Each row is a point. The points of each table are mixes of a few directions, plus a little noise. How many directions does each table use, and how many do they share? Where both have some left over, give the other angles between the two spaces (their principal angles), to ten degrees, smallest first.

First, 4 rows:
[[ 37  39]
 [ -2  -1]
 [-44 -46]
 [  8   9]]
Second (7 x 2):
[[ 18  20]
 [ 31  33]
 [ 44  47]
 [-38 -40]
 [-26 -27]
 [-12 -13]
 [-17 -18]]
Directions: first 1, second 1, shared 1

First (7 x 3):
[[-28 -10 -20]
 [ -2  -2  28]
 [ -1   3 -60]
 [ -3  -4  46]
 [ 51  19  13]
 [  6   4 -34]
 [-23 -11  26]]
Second, 5 rows:
[[ 16   7  17]
 [-30  25  42]
 [ 27  -5  -3]
 [  8   2   3]
 [-23 -30 -59]]
Directions: first 2, second 2, shared 1; angles 40

First (7 x 6):
[[ 29  -5  -3 -31  -8  18]
 [ 35   9 -15 -13 -15  13]
 [ -2 -36  34 -59  11  23]
 [  9  41  19  40 -53  15]
 [-32   8 -38  51  33 -46]
 [-51 -29  36  -7  27 -10]
 [ 11  13 -33  19   4 -14]]
Second:
[[-25  -7   3  35  18 -53]
 [ -4 -40   9  21  -1   2]
 [ 27  23  33 -44 -30  16]
 [-38  22  10 -28  21  14]
 [ 35  -2 -47  51  -4 -40]
 [  4   4  -8 -34  -3  60]]
Directions: first 3, second 4, shared 2; angles 70

First:
[[-12   5   5  -5   4  -8  21 -16]
 [ 19  -8  -1   4  -4   1 -17  11]
 [-32  19   9  -4  -3 -21  24 -41]
 [ 27 -16  -1   4  -2  16 -29  27]
 [-33   9  34  -8  -4  -8  12 -54]
 [-32  12 -25  -2  18  18  34  24]
 [ 50  -5 -36  14  -9 -18 -23  41]
 [ 43 -25  12  -6   6  -2  -1  12]
 [-29   9   3   5  -5  21 -21  -2]]
Second:
[[ -2  -4 -10  55  -5  10 -43  60]
 [ 23   3 -25 -41  -4 -22  31 -24]
 [ -3  -8  40   5  32  16  25  -3]
 [  5  16 -10  -1  -4   3 -21  -7]
 [ 19  18   4 -29  19   3  15 -32]
 [-13 -21 -23 -27 -36 -28  26 -15]
 [ -2 -30  -4  20  -5 -10  16  41]
 [ -9  26   4   1  -2  14 -33 -20]
 [-23  -3  12   6 -10   4  -8  -7]
 [  3   4  10  12  14  12  -8   7]]
Directions: first 4, second 4, shared 2; angles 50, 80

First, 9 rows:
[[ 13   9  -1   1   1  12  21   9  10  13  -7]
 [ 19 -14 -10 -13  -2  -5   6 -47  21   6 -13]
 [ -5 -15  -3 -32  -9 -10   2 -18  27   1 -10]
 [ 10   4  -3  19   0   0   8  27  -7  -3  -8]
 [ -7  13   3  15  17  17   3  14 -17   9  19]
 [-25   2  10   6  -1  -8 -27  15 -24 -16  16]
 [  5  -1   9 -33 -21  -2   1 -37  26   5 -13]
 [  4   8  12   6 -19  -6 -15 -10 -10 -12  -5]
 [-15  -6 -17  31  35   3   2  47 -26  -2  22]]
Second, 10 rows:
[[  2   6  -2   4  14  20   2  -5 -10  11  13]
 [-29  13  31  24 -34 -60 -20  27   4 -33  -8]
 [  4  -5  -4   5  -1  -7   2  -3   3  -3  -5]
 [ -8   3   5 -22   2  23  -1   5  -3   8   7]
 [-26  27  32  44 -12 -37 -19  20 -16 -18  15]
 [  4   0  -4   1   6   5   2  -5  -1   4   1]
 [ 22 -21 -25 -34  10  30  15 -16  13  15 -12]
 [ 13  -2 -12   3  19  23  10 -13  -6  15   7]
 [ 13 -15 -13  -7  -3  -8   5  -8  14  -2 -16]
 [  5  -7  -7 -16   1  10   4  -2   6   4  -4]]
Directions: first 5, second 3, shared 2; angles 40

First, 8 rows:
[[ 12  -2 -20 -37  18  11  12 -25   4  14  42  -8]
 [ 18  29  -9 -25   5   8 -12 -11   3   2  -5  10]
 [ -2 -22   1   1  -6   0  -6  15 -13   5   9  10]
 [ 12 -23   5  -5   4   9 -14  24 -18  18  18   1]
 [  5  11   0  10 -24   0 -17  18   6   8  -2 -16]
 [-19  11   7  41  -2   5  29 -29  31 -44 -60   3]
 [-14   3  17  17  21 -17  18  -7   1 -12 -15  -8]
 [-12  -8  -2  -3 -19 -18 -10  15 -14   7  14  10]]
Second:
[[ 22   6  25  -1  -9  -9   5   2  -8   7   1 -37]
 [ 26  17 -15   2 -48 -15  12   1  -7   9  26 -29]
 [  8 -20 -16  10   4  26  -4   5  19 -13   7  31]
 [ -6   7   2   3  12 -15  12  -5   5   5  12 -18]
 [ 28   4   3  -1 -25   6   0  16  -8  -5  12  -5]
 [ -5 -23  13 -10   2  16 -15 -17 -11   3 -44  16]
 [-20  26  -8 -12 -25  -7 -24  11 -14   4 -21  16]
 [-32  14  -6  10  43 -12   5   7  23  -5  19   4]
 [-31   6 -15  -8  28  -4   7   9 -13 -11  12  37]
 [ 12 -37  19   8  19  16   2 -27  15   6 -25 -14]]
Directions: first 6, second 6, shared 2; angles 30, 30, 60, 90

First (10 x 18):
[[  1   7  -1  -2  -1  -3  20   6  -5 -10  -6  -7   2   4   2  12  -1   4]
 [ -5 -21   4   6   4   7 -60 -17  15  29  16  19  -5 -14  -5 -36   4 -12]
 [  8 -14   7   4   8  -7 -36 -13   8  16   6   1   1 -17  -2 -29   2 -14]
 [  4 -13   5   4   6  -3 -36 -12   9  16   7   5   0 -14  -2 -26   3 -11]
 [  6  -1   3   0   4  -7  -1  -1  -1  -1  -2  -6   3  -5   1  -5   0  -4]
 [ 10  11   1  -3   2 -12  34   8  -9 -18 -12 -17   6   3   3  15  -3   3]
 [  4   4   0  -1   1  -5  13   3  -3  -6  -5  -7   3   1   1   5  -1   1]
 [-33   5 -15  -1 -19  37   2   7   2   4  12  31 -15  26  -3  24   1  22]
 [ -6  12  -5  -4  -7   5  32  11  -8 -14  -6  -2  -1  14   2  25  -2  12]
 [ 10  10   1  -3   1 -12  32   8  -9 -16 -12 -17   7   3   3  14  -3   2]]
Second (11 x 18):
[[ 19   3   5  -8   2 -10  12   1  -1 -10 -13 -12   0  -4   4   7   8  -8]
 [-15  15  -7   3  -6   2  40  13 -13 -14  -2  -6   6  17   0  24 -12  19]
 [  1  -6   1   1   1   1 -17  -5   4   8   3   5  -2  -5  -1 -10   2  -5]
 [-38  -5  -9  16  -5  19 -25  -3   1  21  26  25   1   9  -8 -13 -16  18]
 [  3  -4   2   0   2   0 -12  -4   4   5   1   2  -2  -4  -1  -7   3  -5]
 [  0   4  -1  -1  -1  -2  12   4  -3  -6  -3  -4   2   3   1   7  -1   2]
 [ -1 -10   2   2   3   4 -28  -8   7  13   7   9  -3  -7  -2 -17   3  -6]
 [-30  -2  -8  13  -4  15 -10   0  -1  13  18  16   2   9  -6  -5 -13  18]
 [ -3  13  -4   0  -3  -2  36  11 -10 -15  -6  -9   4  10   1  20  -6  11]
 [ 60 -15  19 -21  14 -22 -29 -16  17  -2 -25 -17  -9 -31   8 -20  32 -45]
 [  6   8   0  -4  -1  -5  24   7  -5 -12  -8  -9   2   3   3  13   0   2]]
Directions: first 2, second 2, shared 1; angles 40

First (11 x 20):
[[  1 -15 -15   9 -14 -20  12  -9   0 -39 -14   1  16 -15   7 -10   4  18
   12 -14]
 [ -5  29  21 -12  20   7  -6  14  -4  29  13 -12  -3  -9 -12   3 -17 -10
   -4  17]
 [  5 -27 -14   5 -29 -12  18  -2  -1 -25 -26   6   1  18  16   5  38  -8
   11 -19]
 [  3  -9  -9   4   0  -4   5  -8   3 -22  -2   7   4 -13   0   3  -6   9
    9  -5]
 [ -9  20  11   1  11   3 -22   6  -4  33  16 -17   4   6  -5 -26 -16  11
  -25  11]
 [  3  -9  -5   1  -5   1   4  -3   2  -7  -4   6  -3   3   3   6   6  -2
    4  -4]
 [  1  10   9  -5  21  28 -19  -1   5  38  23   8 -20  13  -9  12 -17  -9
  -15  15]
 [ -3  18  18 -11   6   9  -2  16  -5  32   3  -9 -10  12  -4   8   6 -22
   -5  11]
 [ -5  33  23 -12  24   9  -9  15  -3  34  17 -13  -3 -11 -14   3 -22 -10
   -6  20]
 [  0 -17 -16  12 -11 -11   1 -12   2 -26  -6   3  11  -4   7 -15   1  20
    0 -12]
 [  9 -35 -24   9 -23 -10  20 -15   5 -47 -21  18   3   0  13  11  22   4
   19 -21]]
Second (10 x 20):
[[  6   2  -7  20  13   3  10  -4   6   1   2   3 -30  -5   9 -18  11  -3
    9  -1]
 [-16  -8   3 -35 -21  -8 -13   9  -7  -5  -4  -5  47   9 -17  29 -14   5
  -18   7]
 [ -9   0  22 -39 -23  -3 -22   7 -15  -3  -7  -5  60  10 -17  36 -27   9
  -16  -2]
 [ -8  -5  -4 -11  -6  -4  -3   3   0  -2   0  -2  12   2  -6   8  -1   1
   -6   5]
 [ -3  -8 -30  23  15  -4  20  -2  15   1   7   3 -44  -7   9 -26  27  -9
    8  10]
 [  3   9  32 -23 -16   6 -21   2 -16   0  -7  -3  45   7  -9  27 -29   9
   -7 -11]
 [  8   6   7  10   5   5   1  -4  -1   2  -1   2 -10  -2   6  -7  -1   0
    6  -6]
 [ 19  13  10  29  16  11   7  -9   2   5   1   5 -33  -7  15 -20   3  -2
   16 -13]
 [-12 -12 -23   0   2  -8   9   3   9  -3   4   0 -12  -1  -2  -6  16  -5
   -3  13]
 [  7   3  -9  25  14   3  12  -5   8   3   3   3 -36  -7  11 -21  14  -5
   11  -1]]
Directions: first 4, second 2, shared 0; angles 70, 80

First:
[[  8  -4 -10   5   0  -3  22 -10 -10  -7  -7  -9   5  -2  -3  -1   4 -13
   16  14  -8 -11  16   9  -2  -4 -10   2   9  -1   0   0]
 [  1  -3  -1 -10  16   2  -1   4  13  -4  17 -12   6   2   3  -1  -5   0
  -22  -2  23  -3  -2 -10  15 -13  -4  14  -3   5 -20   0]
 [ -6   0  11 -21  24   8 -24  17  32   1  34  -9   4   3   8   1 -12  14
  -52 -20  46   7 -20 -26  24 -17   6  19 -15   9 -30   0]
 [  3   3  -9  23 -29  -8  19 -16 -33   3 -38  16  -7  -4  -8   0  12 -11
   55  17 -52  -4  15  27 -29  22  -2 -24  13 -10  36   0]
 [  7  -2 -10  14 -14  -6  24 -14 -23  -3 -23   1   0  -2  -6  -1   8 -14
   37  18 -31  -9  18  20 -15   9  -8 -11  13  -6  18  -1]
 [  7  -8  -3 -16  31   5   8   4  20 -12  29 -27  12   3   5  -1  -8  -4
  -36   0  42  -9   4 -15  27 -27 -11  27  -2   9 -37   2]
 [ -6   5   3   9 -18  -2  -7  -1 -11   8 -16  16  -8  -2  -2   1   4   4
   19  -2 -23   7  -4   7 -17  17   8 -15   0  -5  22  -1]
 [-16  10  18  -4 -11   4 -41  16  12  16   4  25 -11   1   4   2  -3  23
  -17 -25   2  21 -29 -13  -5  15  21 -11 -15  -1  10  -1]]
Second:
[[ 24 -16 -14 -22 -23  13 -27  -8   3   9  28   4   6   4 -14   9   5   6
   10   3   8 -17   5  -7 -15 -11   9  15   6  29  -5  13]
 [  1  -1  28  -6  -9  -9 -12  11  10  -3  15   8  -5  -9 -10  -2   3   3
   -4 -24  -1  27 -21  -3 -16  17  -4  -3  -9 -11  -3  -1]
 [-32  25  -6  42  23 -23  55  -1 -18  -6 -60 -17  -4 -20  21  -5   5 -19
    1   2 -41  -2  23  20  36   7 -22 -21  -6 -38  18 -31]
 [-21  15 -19  31  39  -2  52 -10 -20 -14 -47 -16   2  15  24 -11 -11 -14
    1  36  -3 -15  21  15  26  -8  -6 -11  12 -17   8  -7]
 [ 24 -19 -11 -29 -10  25 -34  -6   8   4  38   9   6  24 -10   4  -7  14
    1  15  36 -13  -6 -14 -19 -15  20  17  11  36 -13  26]
 [ 15 -11  11 -11  -6   3  -4  -2   1  -8  19   4   2   7 -12  -4  -1  -1
   10   4  11   8 -10   0 -24   5  -1   4   7   4  -7  13]
 [-12   7   9  -4  -1   1 -24  13  14  11   6   7  -5  -6   5   3  -1  12
  -23 -22   4  10 -15 -12  10   3   8  -2 -15  -1   0  -6]
 [  2   0   1  -1 -13  -6  -6   1   2   6   1   0  -1 -14  -5   6   8  -1
    2 -14 -15   1   2   1   1   3  -4   0  -6  -2   3  -7]]
Directions: first 2, second 4, shared 1; angles 60

First, 9 rows:
[[  5  -6  15 -12   3  31  40  60  25 -11  18  26  14   3  56 -18   4   3
   32  15  -5 -15  -2  -2 -11  13  19 -29  11   8  31   0]
 [ -1 -11  15  13  20  -8 -26 -13  -3  14 -19  -7 -44 -10 -11 -12   0   6
   -9   0   6 -11   3  -3   5  21 -15  20 -25   2  -8   0]
 [ 18   4  -1 -10 -26  15   1   9   0  -3  -9  -3  35  -5  -8   2  -1   7
   -3  -7   2   5 -16 -19  -3 -15   1  -8  16  -2 -11 -11]
 [-20  -9  -1   5  -2 -24   0 -22 -17   5 -10  -5  -2   1   1   6  -8  -4
    0   1  11 -13  10  12  -4   3  -9  -3   2  -6 -15   1]
 [  0  11  -6 -14 -14  14  22  22   2  -2   7   7  36   3  18  -1   5   5
    2  -9  -4   1  -2  -9   7  -7   3 -25  30  -3   6  -7]
 [ -1  -2  -5   3  12  -3   5  -1   9 -11  18   5 -12   8   3   6  -1 -11
    9  12  -6   8   5  17  -8  -4  13   8 -15   4  13  12]
 [  1  -5  -7   4 -12 -16 -11 -28 -13  -3  -6 -11   7   0 -24  16  -9  -7
   -6   3   6   7  -5   5  -8 -15  -1  12  -6  -4 -18   1]
 [-14  -3 -15  10  11 -29  -5 -36  -7  -8  15  -4 -19  10 -18  19  -7 -19
    0  12  -2  11  12  30  -8 -11   5  20 -20  -1  -1  17]
 [ 15  20   3   1  10  19 -25   9   4  20 -14 -10 -16 -10 -16 -19  17  21
  -26 -29  -8   8  -6 -28  30  13 -18   7   6   0   0 -11]]
Second:
[[-34   9   0 -16 -52   5  30  15 -37  -4 -18  19  34   2 -42  34  -3   6
   -3   6  -3 -15  -1  15 -21  17   7  -3  -8 -25   4  -7]
 [  4 -23  -2  -9  -9  -4 -29   5  12   9  21  -8  -3  -8  24 -19 -14  -4
   16   6  13  12  -2  -8  -4 -21   1   0  15  22 -11 -18]
 [ 21 -12  22   5  28   5 -17  -7  26 -20   6   2   4 -17  -4   0  -5   8
    3   6  -9   7 -16   4   7 -14  22  -4 -19  11   5  19]
 [ -1  -5   0  -3  -6   1  -4   2   1   1   3   0   2  -2   1  -1  -4   0
    3   2   2   1  -1   0  -2  -3   1   0   2   3  -2  -3]
 [ -3   6 -21   4   0  -8   1  -1  -6  21   4 -11 -21  15  24 -16   6 -11
   -3  -8  11   1  15 -12   4   4 -23   5  22   2  -6 -12]
 [  9 -10 -11   2  10  -7 -20  -3  12  16  16 -13 -20   3  33 -26  -3  -9
    7  -2  12   9   6 -13   6 -12 -12   4  19  18  -9 -12]
 [-15  10 -18  -1 -17  -5  13   3 -19  17  -5  -3  -7  15   5  -2   5  -8
   -5  -6   7  -6  14  -5  -3  11 -19   3  15  -8  -4 -12]
 [ 13  32  19  22  46   9  35 -17   1 -31 -33  12   1   3 -41  30  24  11
  -28  -8 -30 -15  -7  14  16  27  11  -3 -39 -30  23  46]
 [  2 -19   4  -9 -10   0 -20   6   9   2  14  -1   6  -9  10  -8 -13   1
   13   7   7   8  -6  -2  -5 -16   8  -1   5  15  -6 -10]
 [  6 -11  22  -5   1   7  -9   2  11 -21   1  10  20 -17 -20  13  -9  11
    6  10  -8   2 -17  11  -4  -9  25  -5 -21   3   5  11]
 [ -4  20 -16   9  10  -5  18  -5 -11  12 -10  -5 -18  18   8  -5  15  -8
  -13 -12   1  -6  14  -6   7  17 -21   4  10 -10   1   1]]
Directions: first 5, second 3, shared 0; angles 40, 50, 80

First, 11 rows:
[[-14 -30  42  -9  50 -28  31  17   2  -6   0  27 -21  -5  11  -7  31  31
    8  14  11 -35  -5 -10  -4   6  14  48   3  22   1  27]
 [ 10   8   2  14  -6   2   0  -2   8  -3   2  -1  -1   1   0  -2   0   9
    7  -6   6  -1  -1   9  18   4   0 -12   5  -9  -4  -1]
 [-13   4  -9  17 -14   9  11  11  12 -27 -19 -13  15   3   3  -1   3  11
  -18  -2   8   9   0  16   7  15  24   3  24  -6 -16  -2]
 [  3   7  -7   3  -5   8  -8   0  -6   1   5  -1  -2  -4  13   4   4 -14
   -1  -5 -14  -4 -10  16 -16 -17  22 -15   1  -2 -13 -18]
 [  6   4  -5  -2  -9   4 -10  -5  -6  14  11  -3  -3  -1   1   7  -6 -17
    1   1 -10   3  -4   1 -15 -12  -1 -10  -7  -2   1  -7]
 [ -1  -2  -2   6  -4  -4   3   0  -5  -3  -2  -1  -2   0   7   6   6  -8
   -4   3 -13   4  -6   8 -13  -8  18   4   5   1  -9  -7]
 [ 16   2 -17 -15  -4 -10 -12 -29 -10   9 -12   2   9  10 -30  -9 -18  -4
   16  -3  -4  27  22 -31  31   8 -60  -9 -24  -1  29   2]
 [ 11   5   0  -3   2   0  -8  -8  -4   9   7   6  -4  -1   0  -2  -2  -3
   12  -5  -3  -3   1  -3   6  -7 -10 -12 -10  -1   4  -4]
 [ 11  14  -6  -7 -12  15 -21  -6   1  21  19  -6   1  -2  -5   3 -18 -14
    5  -7   5  -1   1  -4  -1  -6 -22 -25 -14  -7  10  -3]
 [-22   7 -17 -12  -3  24  -8  17   1 -14  -6 -10  17  -5   8  -5  -2  -6
  -23  -6   5  -6  -2   9 -16   1  19  -8   8   3 -11 -10]
 [ -6 -18  20   8   5 -20  22   4   8  -1  -4   0  -8   4  -8   6   3  16
   -2  16   9   5   2 -11   4  16  -5  35   9   1   8  25]]
Second (8 x 32):
[[ 21  17 -19   0   4   4 -16 -19 -13  -6  -8  13   3   0   5 -14   7  -5
   21 -20 -18  -1   2   9  22 -16  -2 -37 -14  -1  -7 -29]
 [ -6  -5   6   0  -1  -1   5   6   4   2   2  -4  -1   0  -1   4  -2   2
   -6   6   5   0  -1  -3  -6   5   1  11   4   0   2   8]
 [-22 -18  20   0  -4  -4  16  21  13   6   9 -14  -4   0  -5  15  -8   6
  -22  21  19   1  -2 -10 -23  17   2  39  15   1   8  30]
 [-20 -16  18   0  -4  -4  15  18  12   5   8 -12  -3   0  -4  14  -7   5
  -20  19  17   1  -2  -9 -21  15   2  35  13   1   7  27]
 [ 22  17 -20   0   4   4 -16 -20 -13  -6  -9  13   3   0   5 -15   7  -6
   22 -21 -19  -1   2  10  23 -17  -2 -38 -14  -1  -8 -30]
 [  9   7  -8   0   2   2  -6  -8  -5  -2  -4   5   1   0   2  -6   3  -2
    9  -8  -8   0   1   4   9  -7  -1 -15  -6  -1  -3 -12]
 [ 17  14 -15   0   3   3 -13 -16 -10  -5  -7  10   3   0   4 -12   6  -4
   17 -16 -15  -1   2   8  18 -13  -2 -30 -11  -1  -6 -23]
 [-20 -16  18   0  -4  -4  15  19  12   6   8 -12  -3   0  -4  14  -7   5
  -20  19  18   1  -2  -9 -21  16   2  35  13   1   7  28]]
Directions: first 6, second 1, shared 1
